Every row gives one point. Each copy is the shape, with its points in the same order, stretched, turned, moved and blurred by noise. Say if it was mirrored as well.
In the rows, zero is written as 128.

Shape, 9 rows:
[[107  92 102]
 [163 111 111]
 [167 170 189]
 [ 51  82 179]
 [179 163  78]
 [139 113 119]
 [129 142  80]
 [130 142  89]
 [ 75 156 137]]
Copy 1, 9 rows:
[[112  91 120]
 [159 134 123]
 [154 185 193]
 [ 73  50 200]
 [162 186  90]
 [139 123 128]
 [119 142  89]
 [128 144 112]
 [ 67 132 152]]
Copy 1 is: only turned
Copy 2:
[[ 96 157 126]
 [162 171 136]
 [195 134 226]
 [ 29 154 192]
 [209 113 122]
 [135 147 145]
 [146 117 108]
 [143 110 120]
 [ 93  87 184]]
Copy 2 is: mirrored

Shape, 10 rows:
[[114  56 126  97]
 [129 128 178  48]
 [ 43  95 166  83]
 [122 106 169 126]
 [100  77 109  95]
 [161 130 159  33]
 [154 133 152  84]
 [117 168 151 174]
 [161 129 113 114]
 [183  84  78 178]]
Copy 1:
[[105  69 144 126]
 [ 97 148 157  57]
 [ 38 125 163 117]
 [121 130 168 145]
 [ 94  79 123 134]
 [120 117 138  35]
 [132 135 131  92]
 [131 185 147 181]
 [149 125 114 129]
 [185  81 114 202]]
Copy 1 is: only turned
Copy 2:
[[166 123  71 162]
 [145 203  63 130]
 [ 74 142  49 146]
 [118 152 115 170]
 [158 111  89 136]
 [178 205  78 127]
 [156 178 120 130]
 [ 83 145 172 131]
 [161 144 141 122]
 [190  72 190 157]]
Copy 2 is: mirrored

Shape (10 x 6):
[[108 200  85 129 106  83]
 [139 190 119 139 164 152]
 [141 173  71 166 190 112]
 [137 116 154 126  64 162]
 [ 98 181 117 196 139 110]
 [103 181 106 167 174 115]
 [162  55 148 116  78 143]
 [ 70 164  80 136 178 147]
 [184  94 160 115  79 173]
 [138  97 197  90  92 115]]
Copy 1 (10 x 6):
[[105 148 114 120 132  40]
 [106 143 129 135 190 102]
 [137 115  86 150 191  59]
 [138 129 165 119 107 172]
 [ 74  97 125 161 152  73]
 [ 81 128 106 167 174  79]
 [197 128 142 136 107 176]
 [ 82 154  42 144 172 114]
 [183 128 169 119 128 182]
 [159 190 172 171  91 163]]
Copy 1 is: mirrored
Copy 2:
[[186 157 122 108  80  62]
 [172 153 101 129  95 153]
 [171 163  68 117 140 113]
 [139 129 215 127 109 136]
 [176 151 110 201 108  99]
 [180 138  85 161 111 103]
 [132 105 232 109 158 136]
 [125 115  70 130  98 100]
 [138 138 238  99 137 170]
 [180  64 212 123 118 129]]
Copy 2 is: mirrored
Copy 3, 10 rows:
[[146 141  55 115 123  73]
 [160 129  92 117 196 126]
 [124 189  79 131 192 101]
 [170 108 164 101 109 155]
 [113 146  67 161 162 107]
 [117 157  61 128 186 102]
 [138 131 206  97 109 148]
 [107 157  40  95 158 153]
 [182 106 208 108 122 168]
 [115  65 186  79 120 103]]
Copy 3 is: mirrored
Copy 4 (10 x 6):
[[ 92 187 103 107 163 110]
 [ 73 157 152 161 113 153]
 [103 160 105 205 140 137]
 [165 143 176  70  84 120]
 [131 169 141 145 182 164]
 [100 150 126 170 169 156]
 [210 104 172  93  73  80]
 [ 99 116  86 144 140 188]
 [172 139 198  99  52  99]
 [150  84 209  75 116  69]]
Copy 4 is: mirrored

Shape, 11 rows:
[[112 134  88 148 107 163]
 [125 144 149 121 120 159]
 [159 108 171 129 176 157]
 [172 155 158 105 149 142]
 [221 124  97 100 177 119]
 [102 130  70 102  21  69]
 [107 169 132 152 169 149]
 [121 104 126 106 173 153]
 [109 172 122 135 120 130]
 [113 122 144 136 133 125]
 [130  76 119 156 115 121]]
Copy 1, 11 rows:
[[114 163 111 133 126 157]
 [ 95 142 160 103 116 131]
 [140 126 172  48 155 127]
 [107 162 158  53 125  87]
 [155 177  83  10 143  62]
 [117 121  58 179  38  77]
 [ 91 150 157 121 191 127]
 [111 102 126  71 157 136]
 [ 87 155 140 141 141 108]
 [127 113 146 119 136 117]
 [184 109 120 117 118 131]]
Copy 1 is: only turned
Copy 2, 11 rows:
[[112 133  79 134 111 180]
 [141 126 150 130 105 181]
 [176  68 143  84 155 139]
 [201 124 153 118 148 170]
 [203 103 103 135 220 132]
 [ 72 161 121 225  81 110]
 [130 175 132  80 143 180]
 [111  90 136 106 170 162]
 [131 174 145 126 106 171]
 [122 117 146 116 122 135]
 [111  88  92 121 119 109]]
Copy 2 is: mirrored
Copy 3 (11 x 6):
[[117  87 115 124 107 152]
 [ 98 123 145 106 116 130]
 [145 179 141 102 185 105]
 [ 94 139 149  97 179 107]
 [123 121 106 118 226  83]
 [ 67   7 127 183  44  91]
 [ 90 160 113 119 128 147]
 [130 158 109 103 149  96]
 [ 65 107 122 136 118 136]
 [113 139 137 138 126 124]
 [159 117 129 158 127 114]]
Copy 3 is: mirrored
Copy 4:
[[117 140  95 173 108 140]
 [121 112 139 134 117 155]
 [101 117 156  87  80 141]
 [141 132 161 101 119 148]
 [170 193 126  74  97 119]
 [195 104  61 190 158  85]
 [ 76 147 143 140 132 138]
 [ 96 136  95  89 108 146]
 [116 134 132 161 149 131]
 [107 106 129 131 115 115]
 [122 103 112 139  74  94]]
Copy 4 is: mirrored

Shape (14 x 8):
[[124 117 118 107 117 113 122 100]
 [143 138 151 123 111 130 129 104]
 [109 123 128 106 109 131 116 126]
 [147 127 128 111 108 117 113 141]
 [132 156 132 114 195 116 134 109]
 [152 116 120 112 136 149 132 129]
 [154 137 110 108 103 135 118 133]
 [ 25 129 131 126 133 140 129 109]
 [139 120 114 107 118 123 139 187]
 [157 148 140 249 120 118 128 125]
 [119 115 111 137 117 118 129 116]
 [140 120 124 133 158 117 136 111]
 [153 125 109 110 111 131  93 111]
 [142 150 112 118 103 129 137 114]]
Copy 1 (14 x 8):
[[125 113 151 134 100 101 118  99]
 [125 142 142 110  98 139 148 110]
 [108 106 140 128 103 121 119 130]
 [133 135 153 131  95 121 113 148]
 [138 134 162 108 169 149  97  77]
 [160 119 123 126 115 141 117 129]
 [141 130 148 150  83 148 121 142]
 [ 44  65 103 126 163 115 117  97]
 [141 121 151 149 134 129 116 195]
 [116 237  50 131 138 117 163 111]
 [124 122 119 145 118 101 128 112]
 [149 130 131 123 140 120 116  97]
 [141 132 138 147  72 127  97 114]
 [128 127 147 156  97 143 140 117]]
Copy 1 is: mirrored
Copy 2, 14 rows:
[[138 126 150 133 119 134  96 101]
 [128 132 160 118 143 127 125 111]
 [109 129 152 137 125 132  83 122]
 [122 144 144 101 133 139  98 137]
 [142 143  96 139 159 100 112  94]
 [129 123 127 138 139 150 123 135]
 [124 143 144 119 126 160 119 133]
 [ 78 105 139 181 114  95  56  76]
 [128 145 123 132 118 134  91 176]
 [ 85  82 127  83 130  90 186 146]
 [120 107 134 130 112 128 103 116]
 [138 111 118 137 142 116 117 120]
 [125 127 145 102 139 162 112 108]
 [124 145 144 120 118 143 128 118]]
Copy 2 is: mirrored
Copy 3:
[[117 122 133 125 136 119 132 100]
 [123 151 159 131 131 121 140 116]
 [109 123 139 119 133 130 110 127]
 [143 141 132 118 150 122 125 132]
 [157 113 148 164  86 115 126 117]
 [138 134 125 142 132 147 150 130]
 [136 155 117 121 136 136 128 126]
 [ 47  86 160 133  87 115  88 137]
 [151 123 113 106 135 135 130 168]
 [117 192 110 169 146  46 193 158]
 [112 128 116 130 137 108 144 120]
 [140 120 128 153 124 112 157 121]
 [135 150 117 140 154 130 120 105]
 [124 157 127 114 117 122 136 113]]
Copy 3 is: mirrored
